Each row of a before or after table is a point. One or more steps were done to the points. Then noise was added and the rows were shuffled. The steps act on how far a point lies along the listed directions, d1 being the first. Write out the steps. A step turns or swaps two directions, mirrors them in a line or flattens them onto one, adds a multiple of one to another, or multiplies one. Angles are multiples of 10 degrees, from the lower direction toward the higher: turns from -170 to 170, lines from 10 to 170 but not 90. Use the fewest steps. Two steps may share a direction if one is a turn and the other turns, adds or multiplies; they go together, in the order done. Otherwise the lowest direction goes first.

Directions:
(1): [61 11]
(2): [ 11 -61]
Before (14 x 2):
[[ -5   2]
 [ 44   8]
 [ 39  73]
 [ 27  58]
 [ 10  -2]
 [-25  -8]
 [ 69  -3]
 [ -9  14]
 [  6  28]
 [ -5  10]
 [ 35 -10]
 [ -7 -44]
 [-67  31]
 [  0  33]]
After (14 x 2):
[[ -10  -21]
 [  -4   14]
 [ -32   30]
 [  43  -56]
 [  53  -59]
 [  13  -19]
 [ -82  121]
 [  36    3]
 [   9   10]
 [ -13   24]
 [  88 -103]
 [  -6    8]
 [  51   -1]
 [   1   27]]
Steps: add 1.5 times d1 to d2

Directions:
(1): [-82 -12  26  12]
(2): [ 25 -23  78 -21]
(3): [ 18 -29   7  80]
(4): [ 2 79 30 25]
Before (14 x 4):
[[-59 -60   0 -11]
 [ -6 -38 -30 -20]
 [ 78   8  53  31]
 [-23  19  64  37]
 [ 55 -10  96   0]
 [  5  13  53 -36]
 [-51 -46 109 -39]
 [  6 -63  -9  38]
 [-66  13  19  52]
 [-42 -54 -27  -8]
 [ 55   8 -27  25]
 [ 48 -33  34 -65]
 [ 36 -13  -9 -66]
 [ 53  21   4  -2]]
After (14 x 4):
[[-30  43  47   6]
 [-33 -39 -44 -24]
 [ -2 -38 -31 -21]
 [ 37  12  25   0]
 [ 35  28  -6 -25]
 [-19  -1 -14 -70]
 [-56  46 -10  11]
 [-48 -45 -24 -22]
 [ 18   2 106 -26]
 [ 39 -61  10   9]
 [-49 -56  79   1]
 [ 35  36  74 -34]
 [ 34 -68  52 -12]
 [  6 -21  53  26]]
Steps: turn d1 and d2 by -20 degrees; multiply d1 by 0.7; mirror d3 and d4 in the line at 80 degrees

Directions:
(1): [-38 -45  18 -64 -81  26 -10 -11]
(2): [ -5  35  97 -46  38  10  19  26]
(3): [ 56  71 -12   2 -62  42  35  11]
Before (13 x 8):
[[ -41  -61  -23  -25  -53   38  -34  -25]
 [ -36  -65   21  -39 -104   31  -15   -5]
 [  -5    2   -6   20   21  -11   -4    5]
 [  23   24   -5   -1   44  -13    5    0]
 [  -4   11   -2    5   15    4   -9   13]
 [  -9  -15  -25   43  -26    3  -18   -5]
 [ -25  -17    3   24   40  -26  -24  -20]
 [  18   18  -26    7   29    2   -6   -4]
 [   8   -2  -15    6   11  -13    2  -18]
 [ -16   -7   17    7   59  -19  -17  -11]
 [ -56  -79    7  -87 -121   30  -25   -7]
 [  17   21    2    8   28    0   -2   12]
 [   0  -15  -12    8   12   -5  -17   -7]]
After (13 x 8):
[[ 16  11  -5  -4  -4  -2  11 -14]
 [  5  32  43 -16  25   9   3   1]
 [ 11  17  -2 -12 -43  57   1  -5]
 [  9   4  -5 -12  29 -12  -1  -6]
 [ 11  48  39  -4  -1  14  10  -1]
 [  3  16   6   6   1   3   6   9]
 [ -5 -27  15   1 -56  19  -3   4]
 [ 11  20  -8  34 -40  21  -1   5]
 [  0  -3  -3   0  21  -5 -11   5]
 [ 12  11 -22  -6  15   8  -6  -7]
 [ -8   8   0   1  10   5 -10  12]
 [ -9 -15   3 -37 -61  20  -5   9]
 [ 18  17   4  -3  -4  13   0   2]]
Steps: multiply d1 by 0.4; mirror d2 and d3 in the line at 150 degrees

Directions:
(1): [-13 -24 -77 -28   3 -72  26 -61  40 -23 -45]
(2): [ 54 -55 -19  97  45  -1 -38 -18  28 -15  26]
(3): [-37  49 -58  62  21 -41   9  81 -27  13 -23]
(4): [ -7  13 -57 -28   3  48 -71   5  53  81  -7]
Before (11 x 11):
[[ 35 -45  28 -29 -21 -83  67 -72  10 -75 -14]
 [-21 -25 -12 -24 -11 -17  13   8  16 -16 -16]
 [-27  22 -40   3  18   1 -15  10   8  27 -27]
 [-31  64 -37  73  10 -19 -38  92 -18  53 -19]
 [ -6 -28  17   6  13 -39  55 -24 -23 -60 -14]
 [ -9  30  -3 -22   0  15  19  36  -7  -2   5]
 [ 38 -50  44  23   2 -33  23 -54 -23 -58 -10]
 [-22 -13  30   2  25  -4  -5   7   8 -40  27]
 [-33  64  -9  13  10  44   0  68 -22   9  -1]
 [  6 -58 -10  -2  18 -16   5 -44   8 -18   6]
 [-19  26 -28  -4  -4  21 -53  58   4  49  13]]
After (11 x 11):
[[  -4    3  -26   37    0 -122   79   12  -21  -59  -38]
 [  21  -31   29   62   10  -88   64  -32  -49  -95  -25]
 [   0   34   24  -48   -6  105  -41   14   13   33   24]
 [   3   -1   -1  -39  -17   55  -65   24   20   53   29]
 [ -20   29   -3    4   15   40  -37   26    3   42   -8]
 [ -15  -36  -16   41   28  -56   42   -3  -32  -43   -4]
 [ -20  -20   31   -3   24  -19    7   -6    8  -53   22]
 [  -1   26  -10  -48   -3   51  -13   17   21   28    7]
 [ -28   -4  -19   -6   -6   -5   -2   39   13    9  -15]
 [  22   24   85   25  -16   75  -56   43  -17   49   38]
 [ -17  -10   13   31   18  -44   54   14  -40  -52  -13]]
Steps: turn d1 and d3 by 80 degrees; add -1.5 times d2 to d4
